Each row is a point. Each copy is the shape, with its points in the same order, turned, moved and blurred by noise. Say if it was mirrored as well.

Shape (6 x 3)
[[ 24.3  25.4 -22.0]
 [-39.8  -6.7  -7.4]
 [  6.1  -6.4 -13.3]
 [ 12.0  -3.9  -8.1]
 [ -0.9  23.7   5.1]
 [ 25.2  -9.6  44.3]]
Copy 1 (6 x 3)
[[ 37.7 -14.8  -1.9]
 [-36.2 -20.8 -22.1]
 [  1.9 -12.5  11.8]
 [  0.6  -4.7  16.1]
 [ 16.0   1.7 -14.5]
 [ -3.7  40.7  33.9]]
Copy 1 is: only turned
Copy 2 (6 x 3)
[[  5.3  23.7  14.9]
 [-29.4 -33.7   9.3]
 [  6.0  -9.3  -3.7]
 [ 13.1  -5.5  -2.8]
 [-13.4  12.2  -5.5]
 [  7.8  -2.1 -57.8]]
Copy 2 is: mirrored
Copy 3 (6 x 3)
[[ 13.4  14.4  34.5]
 [ -6.3 -43.4  -1.8]
 [ 19.0  -4.0   2.7]
 [ 12.4   2.0  -0.2]
 [-17.4   0.8  18.7]
 [-22.9  29.6 -33.3]]
Copy 3 is: mirrored

Shape (10 x 4)
[[-24.5  13.0 -18.0   4.4]
 [ -9.8   7.8 -26.7   6.8]
 [ -3.4   8.4  -1.5 -19.2]
 [ -7.0  -0.9 -14.8  -2.4]
 [ 16.9  20.5 -10.7 -14.8]
 [-16.2  19.3  34.5 -14.4]
 [-15.9  -9.9 -11.3 -13.1]
 [-25.6  21.3 -19.2  -9.0]
 [-13.9 -12.8   0.7  16.6]
 [ 80.2 -14.3 -17.5   1.6]]
Copy 1 (10 x 4)
[[  4.8  18.1 -14.4 -23.4]
 [  1.1  24.4 -13.8 -12.1]
 [  8.5   3.6  18.7 -18.1]
 [ -1.5  10.5   1.7 -10.2]
 [ 27.0  15.5  22.1  -9.6]
 [ 23.4 -31.2   7.6 -22.5]
 [-12.3   1.9   4.5 -18.8]
 [ 10.8  18.3  -5.2 -32.5]
 [-11.5  -4.9  -8.6   0.5]
 [ 11.2  46.2  55.9  58.6]]
Copy 1 is: mirrored
Copy 2 (10 x 4)
[[ -8.6  -3.7 -21.9  -9.1]
 [ -3.6 -13.2 -21.1   6.5]
 [  6.7  16.8  -0.2   6.2]
 [  6.3  -6.0  -9.5   3.1]
 [ -1.6  13.7  -4.8  28.9]
 [-14.1  31.6  23.5 -13.4]
 [ 17.6   0.5  -7.9  -8.2]
 [ -7.3  10.7 -26.6  -7.4]
 [  2.2 -22.3   9.2 -12.9]
 [ 25.1 -24.9  24.5  79.2]]
Copy 2 is: only turned
Copy 3 (10 x 4)
[[-21.1   9.2  11.3  -0.5]
 [-11.2  22.3   4.4   5.9]
 [  4.3   1.1  -1.8 -18.9]
 [ -2.2  12.2  -0.3   2.1]
 [ 24.5  13.9   4.2 -18.9]
 [  3.8 -34.2  14.8 -26.8]
 [ -5.7   1.7 -17.1  -4.2]
 [-21.3   8.9   8.2 -21.3]
 [-10.8 -13.3   3.6  21.9]
 [ 76.2  35.0 -12.2  27.8]]
Copy 3 is: only turned
Copy 4 (10 x 4)
[[-21.9   7.5 -18.5  -7.1]
 [-23.6  18.5   0.1 -10.3]
 [  5.5  -3.0   1.2  -6.5]
 [-12.2  11.1   4.4  -2.1]
 [ 21.3  16.8  -0.9 -20.9]
 [ 22.9 -15.4 -19.3  18.3]
 [-13.9  -5.4  12.4  -2.6]
 [-16.9  -3.3 -15.9 -21.9]
 [-18.3  13.9   2.4  22.8]
 [ 42.7  67.3  56.3 -11.8]]
Copy 4 is: mirrored
